Rows are points. Before rounding, the points of a table are all equally far from one centre. They may lie mostly on one side of it. Write the centre, to within rounding.
(in the rows, 128 means zero)

Points (9 x 2):
[[145 188]
 [142  78]
 [ 87  81]
 [174 158]
 [ 69  98]
 [ 60 116]
 [ 88 186]
 [ 87  81]
 [178 125]]
Centre: [118 133]

Points (12 x 6):
[[155 136 182 204 170 124]
 [191 182 107 159 156  70]
 [198 162  91 178  86 122]
 [201 147 130 175 149  65]
 [159 150 124 127 187  94]
 [196 149 166 170 158 150]
 [138 218 152 154 122 141]
 [210 188 132 146 136 114]
 [180 146  69 136 142 108]
 [183 154 154 190 188  95]
 [210 174 133 142 145 133]
 [168 171 130 206 196  96]]
Centre: [147 155 124 176 133 117]

Points (15 x 9):
[[197  31 125 150  80 156 180 122 113]
 [163 111 104 150  92 127 162 141 169]
 [228 122 184 211 125 186 156  90  80]
 [200 123 153 180 112  95 160 152 115]
 [166 104 168 223 143 140 140 146 108]
 [187  87 148 195 144 135 147 137  60]
 [206 138 119 189 125 180 175 141  70]
 [169 132 138 194  84 128 173  71 183]
 [201  98 125 203  79 162 121 118  50]
 [223  84 121 170 117 108 150  82  76]
 [121 140 120 194 143 139 144  81 132]
 [159 151 132 192 147 167 108  92 143]
 [204 135 140 171  72 202  94 102  81]
 [218  92 112 185 153 158 139 102  79]
 [203 121 138 178 118 106 112 118 150]]
Centre: [172 108 153 163  97 162 156  97 112]

Points (21 x 14):
[[112 166 169 132 214  73 147 196 143 165  80 121 111 108]
 [174 132 141 158 180  72 148 155 125 192 153 169 191 122]
 [126 168 103 122 179  56 160 183  36 240 134 151  76 155]
 [109 146 147 146 104  95 138 133 184 171 104 132 145 192]
 [109 156 104 112 190 166 159 129 110 183  77  81 183 160]
 [131  98 114 132 178 113 174 191 118 246  89 115  76 171]
 [129 199 114 137 141 143 151 128  98 146 106 196  58 174]
 [151 179 147 120 183 103 144 218  87 177 101 171 163 226]
 [128 152 155 114 172 118 181 198 119 168  45  72  83 159]
 [ 76 156 146 144  84 122 189 104  92 237 110 119 130 167]
 [ 97 137 227 139 156 109 139 167  85 209 102 139 135 106]
 [144 165 203  92 133 149 197 112 107 200  90 166 123 211]
 [ 94 137 110 109 172 141 164 104 107 178 147 102 206 149]
 [156 155 143  98 137  22 190 137  64 167 143 141 195 171]
 [168 154 182 209 155  77 151 123  88 188  79 118 131 166]
 [152 146 153 137 163 162 138 144 129 133 131 102 106  98]
 [ 80 141 203 133 169 120 179 109 107 208 111  85 141 201]
 [ 95 142 172 101 204 101 218 183 148 173  89 139 128 210]
 [127 124 172 173 144  69 120 125  96 207  60  93 153 152]
 [147 142  98 161 144  46 177 136 151 220  84 103 158 174]
 [121  78 120 151 170  65 167 163  51 195 129 126 115  98]]
Centre: [129 155 136 116 156  99 168 146  94 181 111 137 126 157]

Points (26 x 20):
[[ 97 131 170 131 195 104 133   7 145 126  90 149 147 131  96 132 188 103
  162 155]
 [160 151  98 156 167 151 113 112 167 149  52 131  88 176  91 129 199 129
  116 122]
 [ 82 119  88 100 166 159 152  58 201  92  61 100 118 128  58 189 165 140
  150  59]
 [141 129 147 131 178 141 169  87 218  97 123 126 213 134 102 107 156 143
  165 112]
 [116 152 116 109 185 144 182  70 164 154  87 209 123 145  97 113 112 170
  147  73]
 [ 48 191  99  85 195 154 143  26 147 160 110 109  92 137 108 148 160 118
  150  99]
 [ 17 199 128  94 147 146 124  76 176 138  85 102  93 162 130 119 128  87
  162  96]
 [ 87 124 155 148 125 107 186 120 132 134 102 161 120 149 107 191 193 119
   69 139]
 [112 132 123 121 173 114 179  72 154 144 121  94  99 221 146 117 187 166
  166 131]
 [127 145 164  55 192 147 195 119 150 105 146 128  96 157 107 174 190  99
  104  93]
 [123  82  97  97 107  77 152  76 148 131  60  90 152 120 107 102 200  94
  195 120]
 [150 139 130 156 242  75 172  87 148 116  70 128 120 105 169 120 154 102
  123 129]
 [ 84 102 130 125 161  84 190  30 193  79 103  80  92  65 115 128 189 131
   89  65]
 [ 48 110 119  58 119  88 201 125 201  81 115 140 124 142 121 166 161 137
  162 139]
 [170 197 130 135 124 178 135  54 151  86 179  76 112 115 117 139 147 133
  118  53]
 [165 159 103 128 139 161 218  50 181  88  89 110 118 101 111 194 103 116
  161  96]
 [ 80 176  72  72  62 138 167  63 191 124 115 174  69 107 132 129 163 109
  151 107]
 [ 82 136 139 125 139 108 193  28 152 160  55  99 118  70 118 106 111 116
  174  71]
 [142 117 131  56 136 106 116  58 123 200 121 112 122  87  86 132 167  82
  156 128]
 [126 202  91 133 170 128 144  80 155  83 110 121 105  47 121 167 168 173
  193 121]
 [ 85 163 155 100 192 117 199  97 135 106 117  84  41 103 104 110 148 182
  126  81]
 [145 192 136 133 137 152 133 118 138  75 135 111 133 101 119 189 212  91
  146 152]
 [108 149  88 104 124 108 199 132 144  97  85  98 105  69 135 131 139 120
  207 157]
 [103 154 167 118 176 142 155  49 168 165 136  90  66 111 140 153 195 154
  178 125]
 [117 128 134 128 216 104 177  83 133 155  99  95 102  33 103 106 154 109
  145 120]
 [115 106 117 149 161 107 187  35 237 139 153 166 151 104  62 139 140 118
   98  76]]
Centre: [116 147 119 120 139  92 139  86 165 108 120 123 110 128 109 134 141 115
 134  95]

Points (27 x 24):
[[136 113 189 110 185 146 128 110 107  78 249 139 130 137  74 124 117 135
   90  87  91  77 129 132]
 [105  79 193  86 186 178 136 178 155 113 168 173  77 185  81 151 111 139
  118 107 141 103 121 137]
 [169  86 172  79 175 130 154 147 121  74 196 128  99 192 102 148 118 168
  146 126 159 123 145  97]
 [111  93 183  97 186 224 138 158 117  87 143  99 102 180  96 116 141 145
  146 166 166  70 145  95]
 [ 72 109 196  89 130 143 188 150 205  88 185 148 109 164  84 146  79 135
  115 107 146 113 116 143]
 [ 96 136 141 152 130 156 202 163 179  89 137  92 104 134 145 144 151 137
  148  91 190  73 126 150]
 [140 112 182 114 132 179 160 151 155  75 142 151  70 125  86 114 153 163
  179 107 218 107 118 111]
 [100 108 200  94 147 177 151 155 187  73 159  81 114 128  88 172 157 158
   96  87 129 144 156 135]
 [130 116 144  72 163 179 182 140 128 139 153 119 130 177 139 151 135 162
  147  86 161  46 152  73]
 [144 120 128  73 105 140 111 165 156  46 201 149 101 158  91  84  80 172
  149 135 110  84 153 141]
 [104 101 180 108 134 206 171 126 168 122 191  60  89 176 150 116 129 165
   98 126 145  91 118  91]
 [109  78 164 155 141 228 157 116 169  60 175 175 129 155 107 108 145 154
  115 106 130 106 114 129]
 [ 42 125 148 115 163 202 114 157 150 131 189 130  78 144 108 118 115 162
  154  89 112  43 108 127]
 [126  95 190  51 145 227 170 172 131  96 157 115  72 136 146 114 140 160
  143  97 128  71 164 136]
 [192 101 154  67 131 174 128 126 131 136 176  81 127 138  76 126 165 184
  126 125 141  72  97 141]
 [114 106 159 106 147 111 150 186 169  85 139 128 116 184 121 160 153 185
  131 125 156  76 123  95]
 [139  71 141  73 110 197 145 152 159  61 177 120 110 148  91 139  62 159
  101 119 167  99 147 107]
 [142 137 205  93  86 205 121 165 177  78 161 142 152 168 112 148 111 111
   91  97 169 114 155 118]
 [105  84 141 146 153 185 163 140 144  47 158  99  75 133 114 123  90 135
  146 182  92 115 139 131]
 [122 126 181 131 133 181 124 156  84  69 168 146 104 177 130 121 154 107
  165 154 191 113 135  86]
 [129 138 140 141 182 158 142 184 131  70 126 136 190 152 171  94  81 135
  118 143 155  56 139 134]
 [152 140 212 113 152 162 168 197 167 118 153 107  81 153 112 162 135 138
   72 128 158  63 126 135]
 [140 175 168 138 131 153 170 130 155  60 180 162 112 136 117 127  39 152
  112 101 177  85 140 136]
 [117 104 127  90 127 183 143 183 117 127 167 122 153 181 109 147 141 179
  150 112 118 129 142  95]
 [ 88 128 143 102 168 205  97 161 145 101 169  93  89 159 132 142 104 159
  125  32 152 105 152 130]
 [150 107 166 129 119 207 151 134 102  92 185 142 103 175  83  95  85 127
  100  80 147 104 121 134]
 [107 145 134 131 213 136 148 127 142 159 105 120  95 108 148 160 102 160
  154 121 152 102  94 139]]
Centre: [131 141 148  88 168 163 132 140 167  96 174 124 123 115 123 108 128 107
 134 122 137  99 118 116]

Points (29 x 24):
[[181  93 127 145 112  86 134 130 131  35 137 141 155  15 147 126 111 190
  134 152 130  68 107 125]
 [116  74 114 218 143 121 147 123 118  92 148 185 186 111  73 136  75 223
  136 116 122  77 126 128]
 [ 74 117  85 210 123 120 140 127 123  75 167 123 178  62  75  72 134 180
  131 161 139  82 126 147]
 [138 118 124 208  87 132 212 140  97 108 128 103 210  63 156 141 123 193
  157 116 108 123 115 210]
 [126 122  95 202 180 110 143 112 177 127 105 118 171  35  94 142 152 195
  167 136 122  57 199 142]
 [118 126 191 158 119 117 149 113  95 104 109 119 235  89 129 146  94 153
  168 161 125 111 129 192]
 [110  90 138 220 117  87 150 128 112  91 173  78 189  70  94 179 119 219
  159 115 107 162 114 169]
 [132  59  79 159 132 132 131 123 113 142 149 107  98  75  73  87 120 220
  123 111  82  52 131 135]
 [154 191  82 138 186 109 169 163 121  85 117  68 144  50  95 138 109 204
  170  69 147 105 160 157]
 [147  62 140 154  98 128 166 103 100  88 168 111 197  24 113 164  92 236
  135 103 140  99 158 185]
 [129  95  82 108 153 139 108  85 111 104 116 120 216 100  99 130  55 197
  126 111 119  96 156 161]
 [153  89 142 169 159  66 187 117  97  96 147 119 199  42  63 114 137 165
  182 108 114  85  88 154]
 [127 150  74 150 181 104 142 110 115  27 143 139 125  63  90 126 115 199
   99 108 125 102  70  99]
 [ 72  99 112 165 127  86 186 136  71  42 160 138 123  55 137 138 106 190
  114  93 138  84 155 187]
 [168 101 106 130 200 156 187 125 165 108 154 153 190  62 117 165  86 195
  203  83 119 105 134 114]
 [157 115 122 175 152 154 182 145  79  77 106 162 160  17  42  97 115 201
  181 130 112 107 145 147]
 [135  88  67 171 162 138 152 128 128  84 115 130  98  57  69 145 125 249
  164  74 108 125 100 183]
 [131 101 121 146 171 127 162  75 124  34 145 156 183  29 103 161 130 138
  135 123 162  73 133 164]
 [126 113  99 204 155 113 183  95 117  97 110 177 126  54 156 163  51 196
  138  50 133 112 123 141]
 [142 120  95 165 100  70 147 131 113  71 152 163 133  67  88  91 128 190
  139  97 144  72 110 185]
 [156  85 110  92 159 104 178 129 115  63 110 128 213  41 146 114  96 220
  108 127 154 107 109 190]
 [ 91  88  72 225 140 135 148 135 131  74 150 153 141  84  47 125 103 222
  123 126 140  87 110 133]
 [125 141 125 167 126 124 219 156  79 113 128  83 167   8  78 109 156 241
  131  91 101  77 139 162]
 [153  96  83 179 139  68 125 150  94  98 129 106 189  46  78 148  85 228
  151  97  77 117 120 169]
 [175 127 114 194 169 103 195 144  57  84 135 114 124  28  76 158 125 227
  172 128 148 118 144 114]
 [123  35 105 191 162 136 201 140 134 130 158 147 194  65  78 161 123 176
  117  88 144 123 130  96]
 [127 136  98 210 144 102 144 133  96  65 146  93 175  25 132 185  93 223
  118  55 107  87 141 142]
 [145 107  80 165 196 129 225 184 162 124 125 110 193  24  91 161 114 211
  174 153 116 108 124 168]
 [115 116 126 160 187  62 173 122 127 104 167 101 185  37 137 103 101 225
  158 176 132 113 165 211]]
Centre: [125 118 135 156 154 132 168 129 131 107 127 109 143  69 117 134 109 187
 125 127 115 112 129 143]

Points (31 x 24):
[[152 124  97 111 171 134 209 161 140 190 191 136 109 198 167 140 117 186
  116 130  72 115 146  87]
 [139 123 112 121 175 103 227 121 168 226 107 137 117 113 111  79  73 152
   95 122  90 122 145 137]
 [163 113 120 144  90  55 181  99 148 169  99 102 114 115 117 104 149 160
  122 182  82 108 124  51]
 [146  65 116 115 136  80 202 102 168 140 180 126 100 134 157 170 115 145
   90  81 116  89 237  89]
 [144 106 135 152 148 102 175 120  76 164  40 101 116 200 118 125 112 237
   74 101 141 133 113  95]
 [154 133 131 140 129  89 224 191 125 182 137 113 136 165  99 108  57 197
  127 156  35 140 157  88]
 [162 149 108 170 173  99 226  71 127 180 134 161 100 189 148 116  64 194
  113  76  88 155 158  65]
 [183  77 144 158 150  54 239  89 119 128 109  86 169 173 111 162  83 146
   81 125  97 128 130  67]
 [116 101 118 135 124  98 188 173 135 232 154  77 122 162 131 135  82 237
   99 111  80 158 131 117]
 [163 167  94 197 110  98 204 152 120 142  76 112  72 116 146 103  88 143
   59  99  65  90 162 138]
 [130 110  92  74 165  62 221 172 108 111 118 126  94 154 128 128  91 160
  119 102  68 103 149 138]
 [171  59  81 187 163  80 195 100 109 171  88  79 134 152  78 147  57 205
   73  85  93 122 148 122]
 [155 159 161 157 130  98 158 112 130 135  78  69  83 191 138  80 116 123
  145 110  23  78 192  58]
 [219 102 133 125 125  52 195 181 102 195 151  46  97 166  80 114  53 184
  102 144  63 124 182 121]
 [167 128 118 153 138 148 240 115 108 194 157 112  98 115  50 124  75 205
   74 145  76 143 166 111]
 [207 117 137 137 120  87 192  75 104 152 175 115  93  69 145 138 107 200
  166 114 165 186 148  91]
 [154 119 150 105  98  96 212 112  91 143  67 125 122 110  83 179  78 170
   57 122  44  79 186 132]
 [179  99  87 138 143  98 204  97 153 155  91  35 100 170 130 112  83 186
  116 140  80  71 157 145]
 [150 121 169 128 142  86 245 106 105 210 148 100  91 149 171 118  67 190
  133 137  69 120 154 111]
 [186  97 122 151 151  97 203 129 123 160  39 146  77 117 118 157 103 214
   57 150  51 129 116 136]
 [207  95  91 141  94  80 194 131  91 184 152 162 120 140 142 132 106 158
  131 136  45 162 167 164]
 [189 117  84 156 137  87 242  88 125 144  95 112 117 137 127 118  81 135
   77 116  27 117 158 113]
 [171  90  61 106 154  99 185 118 116 169  64 140 109 204 165 142  73 110
  104 110  77  84 172 119]
 [104 123 134 166 125 121 157 124  88 199 138 107 117 163 134  87  87 174
  121 140  28 140 196 108]
 [199 106  71 184 173 127 170  93  97 249  96 105 118 164  99 138  91 203
  117 114  55 162 183  97]
 [168 105 107 145 128  47 194 158 121 177 165 117 115 116  91 117  99 147
   80 147  19 126 189  92]
 [145  79  99 105 159  96 218  95 152 169 144  83 124 147  79 132 106 206
   81 142 168 132 144  91]
 [172 114 176 159 136 103 229  85 134 149  86  94 113 149 145 167 101 224
   67 147  43 101 162 123]
 [175  97 131 122 160  90 218  86 100 160  96  68 127 223 118  82 119 172
  112 101  63 164 188 102]
 [186  81  92 116 164  49 183 147 141 159  90 116 125  90 148 143  91 171
   65 145  53 154 130 137]
 [169  82 146 153 130 103 200 119 123 240 135 124 116 205  85 166 146 179
  130 156  55 121  97 131]]
Centre: [186 127 155 137 135 117 146 138 143 161 108 106  88 147 102 168 102 146
 124  89 107 144 160 102]
